Each row of a before or after table is a point. One or more steps were done to the points. Then noise was added and the rows were shuffled. The steps act on how far a point lies along the listed directions, d1 being the first. What was done? A step turns or swaps two directions, mirrors them in a line or flattens them onto one, adds a multiple of one to another, or multiplies one. Angles are multiples of 10 degrees, from the lower direction toward the higher: turns from -170 to 170, lines from 10 to 170 but not 90. Use the fewest steps. Two steps may share a direction if one is a turn and the other turns, adds or multiplies; they go together, in the order done. Otherwise the lowest direction goes first.

Directions:
(1): | -33 |  35 |
(2): | 35 | 33 |
Before (8 x 2)
|   3 |  40 |
|   2 |  29 |
|  -1 | -16 |
| -37 |  11 |
| -60 | -14 |
|   3 |   5 |
|  13 |   3 |
|   5 |  -2 |
After (8 x 2)
| -52 |  36 |
| -14 |  -9 |
|  10 |  -8 |
|  30 |  24 |
| -18 |  33 |
|  21 |  17 |
|   7 |   2 |
|   3 |  -6 |
Steps: turn d1 and d2 by 50 degrees

Directions:
(1): |  30 | -16 |  60 | -21 |  28 |  17 |  34 | -21 |
(2): |  44 |   7 |  28 |  42 | -16 |  22 | -32 |  39 |
Before (11 x 8)
| -11 |  -2 | -36 |  20 | -35 | -15 | -23 |  12 |
| -18 |   8 | -15 | -14 |  -4 | -23 |   7 |   5 |
| -10 |  -6 |   0 | -18 |  19 |  -8 |  27 | -25 |
| -16 |   5 | -19 |   1 |  10 |  -3 |  -5 | -12 |
| -17 |  15 | -43 |   7 | -21 |  -9 | -22 |  15 |
| -22 |   3 | -15 | -29 |  15 | -24 |  24 | -42 |
| -10 |   0 | -25 | -12 |  -5 |  -8 |  -2 |  -8 |
|  -3 | -21 |  35 | -39 |  45 |  -1 |  53 | -59 |
|  29 | -16 |  17 |  15 |   3 |  19 |   6 |  22 |
| -14 |  12 |  -7 |   4 | -11 | -10 | -20 |  33 |
|  -5 |  12 | -21 |  34 | -27 |  15 | -48 |  31 |
After (11 x 8)
|   8 |  -1 |  -6 |  -5 |  -4 |   1 |  -3 |  -3 |
|  -1 |   2 |  -2 |   6 |  11 |   5 |  -6 |  -7 |
|  -7 |  11 |  -2 |   6 | -10 |  -7 | -20 |  35 |
|  -5 | -22 |  32 | -40 |  44 |  -4 |  53 | -60 |
|   0 |   7 |   7 |  -7 |  -1 | -13 |   6 |  12 |
|  -5 |  13 | -20 |  34 | -27 |  15 | -48 |  31 |
|   5 |   0 |  15 | -19 |  18 | -10 |  23 | -34 |
|   8 |  -4 | -18 |  27 | -33 |  -6 | -25 |  17 |
|  -1 |  -7 |  12 | -14 |  21 |  -4 |  26 | -22 |
|   7 |  14 | -16 |  16 | -19 |   4 | -24 |  22 |
|   4 | -14 | -12 |   5 |   1 |   6 |   8 |  14 |
Steps: flatten d1 and d2 onto the line at 140 degrees
